Each row of a before or after table is a point. One or more steps were done to the points. Then noise was added and the rows were shuffled. The steps act on how far a point lies along the listed directions, d1 being the first. Name the steps. A step turns or swaps two directions, mirrors them in a line or flattens them onto one, adds a multiple of one to another, or multiplies one. Angles are multiples of 10 degrees, from the lower direction toward the higher: turns from -170 to 170, lines from 10 to 170 but not 90. Use the fewest steps. Two steps may share a direction if one is a turn and the other turns, adds or multiplies; they go together, in the order done. Otherwise the lowest direction goes first.
In the rows, zero is written as 128.

Directions:
(1): [108 167 184]
(2): [ 86 167  86]
Before (9 x 3):
[[114 144 119]
 [119 131  64]
 [158  96 155]
 [116 121  86]
 [104 145 127]
 [132 123 161]
 [120 133 151]
 [130 143 153]
 [160  95 123]]
After (9 x 3):
[[216  43 220]
 [ 74 170  78]
 [166  84 174]
 [146 119 140]
 [ 54 204  47]
 [ 79 163  87]
 [ 89 166  90]
 [134 114 139]
 [191  75 188]]
Steps: multiply d1 by 0; multiply d2 by 3

Directions:
(1): [103  58 178 169 116 108]
(2): [115  79  95  86  79 177]
Before:
[[123 104 143 123 146 108]
 [167 204  69  93 122 122]
 [103 106  18  14  91 195]
 [164 149 141 120 170 108]
 [145 197  79 115 146 141]
 [147 186  62  72 137 156]
 [129 107 187 202 158 109]
 [123 139  15  28  80 202]
 [154 148 143 127 126 114]
 [135 193  73 104 120 159]
 [128 125 115 145 135 149]
 [140 126 125 149 145 103]
 [109 111  71  76  97 185]
 [136 103 180 170 156  82]]
After:
[[ 88 102 206 209 202  23]
 [134 134 112  97 147 124]
 [108 131 176 189 173  79]
 [141  81 128  94 119 148]
 [155 147  79  72 118 160]
 [ 95  50 177 172 125 100]
 [139 112  97 117 120 134]
 [ 97  57 149 162 103 133]
 [111  43 159 161  81 100]
 [ 91  76 166 180 106 118]
 [ 93  89 216 229 171  36]
 [153 158  73  90 123 196]
 [129 125 122 150 140 141]
 [144 116 138 113 103 133]]
Steps: turn d1 and d2 by -170 degrees

Directions:
(1): [ 99 136  77 162  89 178 199 133]
(2): [139  96 167 165 111 130 142  33]
(3): [172 137 116 116 219 157 172 112]
(4): [197 137 152 105  82 199 108 140]
Before:
[[159 140 117  98 165 191 149 120]
 [104 123 120 171  86 130 128 117]
 [126  87 122 131 143  50  67 101]
 [226 125 182  92 209 139  91  96]
 [186 177  89  86 178 228 134 195]
 [117 159 142 113 106  99 138 125]
 [117 101 138 109 144  46  77 124]
 [121 133 111  84 195  93  74 187]
 [129 166  59  98 210 153 174 218]
 [181 116 156  82 154 122  74 127]]
After, 10 rows:
[[ 88 100 150 121 100  67  44 132]
 [118 151 107  90 102 170 106 183]
 [135  97 146 116 163  54  95  89]
 [134 127 118 164 142 149 158  95]
 [113 153 115 114  18 176  62 206]
 [167 116 157  80 136 113  61 141]
 [124 154 151 120 122 105 152 100]
 [ 47 131  99 141  29  97  95 204]
 [185 153 149  64 162 116  46 207]
 [147  91 119 127 185  65  91  88]]
Steps: turn d2 and d3 by 100 degrees

Directions:
(1): [100  87  71  83 148 202 140 125 165]
(2): [106 174 131 160 136 141  55  91 197]
(3): [191  51 150 116  87 116  96 105 164]
Before (13 x 9):
[[ 81 169  98 134 166 132 181 159  52]
 [150  89 174 125  92  30 147 156  55]
 [142 160 155 152 114 128 136 145  88]
 [ 61 187  69 121 177 161 172 161 131]
 [ 92 160 100 117 169 121 202 189  24]
 [151 147 149 159  98  85  98 137 113]
 [ 22 218  93 140 166 152 148 131 124]
 [159 125 156 159 135  82 136 144 109]
 [223  99 214 161 103  47  87  86 148]
 [ 93 145 116 113 146 151 130 163 113]
 [178  75 164 147  61 102 119 153 118]
 [ 76 129  78  98 174 161 208 157  45]
 [163 105 157 109  89  84 173 136  93]]
After:
[[190  73 165 145  83  84  77  99 140]
 [103 156 102 140 130 153  82 123 163]
 [152  92 150 116 106 118 113 150 126]
 [121 150 131 164 156 121  98 121 164]
 [213  92 186 164  83  54  54 105 140]
 [204  41 140 106  86  93 138 135 145]
 [ 75 197 153 174 133  72  49 108 159]
 [178  10 131  84  73 121 124 103 167]
 [142 143 142 152 107 154  91 113 151]
 [109 205 156 158 117  91 114 112 141]
 [ 73 208 129 178 126 137 107 155 128]
 [204  78 190 153  82  55 103 100  85]
 [ 55 226 103 151 215 170 111 102 177]]
Steps: turn d1 and d2 by -100 degrees; multiply d3 by -1

Directions:
(1): [ 83 131  53 148  73 136 124 171  88 133 186  79]
(2): [145 126  66 127 133 181 127  32  73 148 109 150]
(3): [148  52 127 113  65 180  84 113 197 109 135 120]
(4): [ 79 134 170  79 129 133  84 103  93 117  80  40]
(5): [198 155 146 200  96  85  68 105 102  95 132 105]
Before (10 x 12):
[[183 155 123 145 185  87 150 116 126 131  87 173]
 [153 128 181 149 100  78  69 109 126  90  78 124]
 [187 124 153 172  92  95  92 112 152 105 147 152]
 [116 171 194 133 161  64 159 156 122 110 116 118]
 [ 67 168  96 123 149 113 153 161  58 170 152 110]
 [206 144 114 199 147  59 156 104 121 127 135 249]
 [140 159  50 142 153 133 170  95  54 164 166 169]
 [117 203 151 129 223 102 223 124  79 139 116 172]
 [143 105  75  89 151 216 171  34 110 181  77 201]
 [143 105 131 126 138 138 112 136 139 140 139 145]]
After:
[[140 110 131 121 138 140 109 130 133 141 134 140]
 [182 126 148 166  92 107  86  95 141 109 137 141]
 [126 109  87  74 150 215 153  30 100 176  64 172]
 [124 168 186 142 164  63 168 157 129 110 127 134]
 [121 159  63 120 154 139 147  70  37 163 146 134]
 [185 146 122 168 151  88 123  45  77 128  97 199]
 [109 201 152 123 223 106 218 110  69 142 106 163]
 [165 130 179 159  98  71  78 129 142  85  86 141]
 [ 72 175  95 127 148 113 156 170  65 169 159 114]
 [177 156 123 136 184  97 142 102 107 134  76 157]]
Steps: turn d2 and d4 by 30 degrees; multiply d4 by 0.4

Directions:
(1): [161  89 154  98 123 168 136 154 132  72 232 157 176 116]
(2): [196 138 118 144  63  44 109 138 114 154 187 103  85 137]
Before, 14 rows:
[[145 126 133 126 115 121 126 133 137 124 152 134 127 131]
 [107 128 132 126 146 139 132 121 127 125  96 128 130 131]
 [116 133 127 134 143 157 132 126 123 116 130 128 149 119]
 [156 121 127 123 113 125 129 131 130 117 178 135 145 131]
 [128 142 116 138 131 110 130 123 129 147 106 117 123 131]
 [124 123 129 126 119 136 124 137 128 125 139 126 136 127]
 [ 89 142 122 130 162 153 129 115 133 141  59 137 132 125]
 [127 118 136 120 135 135 130 129 123 121 146 147 151 123]
 [126 135 114 144 128 111 121 117 134 143  96 121 118 125]
 [145 114 152 116 129 151 126 151 128  94 187 142 147 122]
 [ 89 130 127 129 152 146 131 117 128 137  81 130 134 125]
 [140 112 128 131 123 135 126 141 120 115 164 143 142 121]
 [112 127 125 119 147 144 113 129 130 124 125 137 138 120]
 [124 129 123 137 121 134 134 121 130 118 125 133 142 123]]
After (14 x 14):
[[121 128 124 135 125 139 135 121 131 115 123 135 145 122]
 [123 143 109 150 127 101 119 113 133 153  79 115 108 128]
 [ 59 132 127 127 177 171 137 110 133 136  43 136 143 124]
 [ 50 145 121 129 193 184 136 104 139 141   8 143 141 123]
 [125 112 141 114 140 147 132 132 125 112 154 153 162 121]
 [159 124 133 126 105 111 123 137 135 123 171 132 125 132]
 [150 105 132 126 118 137 127 146 120 106 186 147 148 120]
 [177 116 130 120  99 117 126 139 128 111 211 136 147 130]
 [100 124 128 115 159 161 117 128 133 118 116 143 148 118]
 [127 148 112 144 128  99 127 120 128 157  94 112 113 133]
 [125 121 131 124 119 139 124 139 128 121 145 128 139 126]
 [ 87 129 133 124 162 156 136 117 130 123  72 132 136 130]
 [103 129 131 129 157 178 137 125 127 107 123 136 161 117]
 [156 102 160 106 127 162 129 160 129  75 222 151 163 118]]
Steps: multiply d1 by 1.6; multiply d2 by 2
